Each row is a point. To make a cloud, some directions were put in groups of two or more. Within a group, all points are equally far from the middle, so they leave a hole (a ring in 2 directions, a hollow ball in 3). The other directions are filled evenly. Then the cloud was stretched, turned, moved and blurred a little. Count the holes, and give their numbers of directions, smallest first.
In the rows, zero is written as 128.

Cloud:
[[143 158]
 [101 176]
 [145  53]
 [121  44]
 [150 144]
 [104 178]
 [148 147]
 [106 179]
 [ 84 143]
 [ 94  72]
 [152 138]
 [ 84 100]
 [ 93  74]]
Holes: 1 (2)

Cloud (22 x 3):
[[135 193  83]
 [ 78 143 152]
 [160 196 124]
 [125  87 169]
 [101 125 166]
 [ 80 100 129]
 [ 71 171 101]
 [157 195 138]
 [132 201  83]
 [183  86 127]
 [147 192  91]
 [168  85  87]
 [ 68 157 136]
 [142 106 167]
 [150 173 156]
 [165 137  97]
 [149 173 156]
 [151 195  97]
 [104  98 163]
 [116  77  79]
 [ 86  94 104]
 [ 62 183 139]]
Holes: 1 (2)

Cloud:
[[193 154 147  90]
 [141 126  56 100]
 [ 87 127 148 119]
 [188 181 141 114]
 [129 166 186  94]
 [169  85 164 146]
 [127 136  57 102]
 [168 132  76 166]
 [171 171 202 186]
 [106 158 100 187]
 [130 133  55 103]
 [103 162 164  97]
 [119 162 190 101]
 [ 95 154 130  94]
 [154 206 151 155]
 [115 181 140  93]
 [157 116 111 187]
 [108 189  99 115]
 [157 193 148 105]
 [ 95 154 153  99]
 [168 135 229 148]
 [181 193 151 148]
 [153 108  74  90]
 [ 92 148 135  97]
 [ 89 137 138 104]
 [170 143 197  95]
 [202 157 125 106]
 [127 208 133 156]
 [102 150  86  95]
 [175  94 119  89]
 [182 121 211 163]]
Holes: 2 (2, 2)

Cloud (57 x 6):
[[174 118 141  66 110 104]
 [132  96 159 147 102 212]
 [ 91 129 131 146  40 145]
 [ 96 126 115 158  44 141]
 [164 164 146 150  44 111]
 [119 198 115  73 102 108]
 [173 152 113 145 107 106]
 [ 97 131 147 195  86 117]
 [ 99 189 146 116  81 141]
 [ 43 194 129 160 136 193]
 [151 180 130 140  74  92]
 [155 195 119  98 109  68]
 [149 118 141  98  52 168]
 [123 207 103 141  85 141]
 [101 182 153  65 130  59]
 [119 125 111  56  55 146]
 [153 160 177  98 145 135]
 [103 121 104  91  89  70]
 [175 143 113 125 138  84]
 [ 75 120 122  96 201 184]
 [130  99 133 125 193  76]
 [102 191 103 124 124  94]
 [ 84 182 182 125 186 144]
 [ 82 170 102  22 111 147]
 [117  90  99 200  93 159]
 [112 182  73  34 116 119]
 [ 86 121 163 107 199  94]
 [107 142 210 133 105 120]
 [157  86 146 127 174  79]
 [124 163  83 152  87 138]
 [139 178  84  74 132 166]
 [ 77  94 147 203 117 170]
 [ 70 123 144 207 130 179]
 [156 117 118  89  80 157]
 [ 71 179 160  65 206 127]
 [172 187 137 159  71 110]
 [ 88 183 124 118 148  74]
 [115  87  94 118 132  73]
 [156 116 190 131 125 147]
 [ 75 124 132  83 118  77]
 [159 173 122  96  86 114]
 [114 151 202 139  72 143]
 [115 166 154 107 127 205]
 [ 72 158 142 135  85 152]
 [129 149 125 182 176 103]
 [103 112 107 191 109 136]
 [122 107 131 119 183 151]
 [155 116 168 142 136 160]
 [152 174 115 107 120 178]
 [101 176 139  67 118  65]
 [123 100 184 207 138 174]
 [ 97 150 103  45  77 145]
 [ 67 130 123 135 200 158]
 [169 176 101  69 163  90]
 [ 69  88 119 136 168 150]
 [104 127 165 113  96  54]
 [119 156 108  63  73 118]]
Holes: 1 (3)

Cloud (72 x 8):
[[ 58 122 183 109 113 122 108  61]
 [230 189  99 112 132  86 151 120]
 [153  98 105 108 161 117  97 180]
 [186 103  52 166 138 144 140 116]
 [153 134 128 120 160 145 135  38]
 [201 206 103 143 149 127  95 116]
 [187 195 129 112 139 151 155 172]
 [132 134 168 179  86 176 133 109]
 [168 140 191  86 122 158 105 105]
 [144 184 116 124 165  76 168 159]
 [ 71  98 171 150  68 143 125  89]
 [191 151 149  99  80 144 141  87]
 [138 113 184 197 135 102  72 105]
 [215 141  51 163 116 103 156 139]
 [143 126 106 150 117  52 127 128]
 [249 176 133 145 155  98 122 119]
 [220 129  73 128 178 137 172 125]
 [142 123 118 189  83 130 104  60]
 [111 171  84 138 149 153  95 111]
 [136  79 125 122  80 141 117 121]
 [130  84 110 166  81 117 160 152]
 [180  68 104 130 198  99 148 145]
 [201 145 127 193 159  72  99 112]
 [124 162 147 181 179 129 121 124]
 [121 170 181 122 106 122 164  57]
 [181 128  83 164 154  60 125 102]
 [102  91 155 158 108 118 107  29]
 [ 93  56 108 178 147 127 140 100]
 [110  81 144 191  85 141 130 127]
 [145 142 143 121 187 117 168 155]
 [123 178 134 168 164  75 136 121]
 [153 158 170 102 148  72 134 154]
 [101 124 135 122  87 176 144  78]
 [234 154 123 145 167 156 103 131]
 [164  82 134 161 163 140 143 176]
 [177 178 134  98 171 133  90 101]
 [156 186 106 105 121  77 136  93]
 [171 119 103 131 160 125 205 114]
 [129 174 195 137 135 144  85  56]
 [151 107  91  81 163  85 141 119]
 [183  88  73 133 167  90 140  94]
 [ 92 140 103 121 161 138 178 157]
 [ 66  72 160 140 155 107 106 109]
 [183  97  81 139 144 161 132 187]
 [149 116 159 188 140 171  83 141]
 [114 116 157 122 102  98  93  55]
 [182 197 144 129 117 147 126  63]
 [158 195 129 100 103 168 139 106]
 [248 182  95 170 125 101 130 133]
 [235 158 142 162 105 123 131  76]
 [176 178 103 147 136 109 175  65]
 [134 125  72 207 148  98 124 106]
 [217 180 138  93 105 129 167 148]
 [177 201 107 113  92 149 165 120]
 [151 178 100 180  80 123 168 102]
 [129 172  91 105 147 130 164  77]
 [107 113 108 127 179 120  88  71]
 [227 126 149 199 123  98 120 128]
 [113 158 189 100 162 145 126  97]
 [146 156  73 133 159 163 133  86]
 [ 85  79 116 144 127  96 103 115]
 [208 103  92 132 152  83 165 188]
 [128 129 192 123  94 147 137 163]
 [113 141 125 190 107 150 108 168]
 [126 159 153  72 149 101 108  93]
 [211  99  93 183 142 155 115  93]
 [ 90 164  89 109 123 129 130  95]
 [164 145 143 205 158 110  83 144]
 [ 70  91 143 106 110 104 116 125]
 [140 142 104 156 152 142  83  52]
 [175 151 141 157 167  79 109 172]
 [130 140  79 114  96 160 125 139]]
Holes: 1 (8)
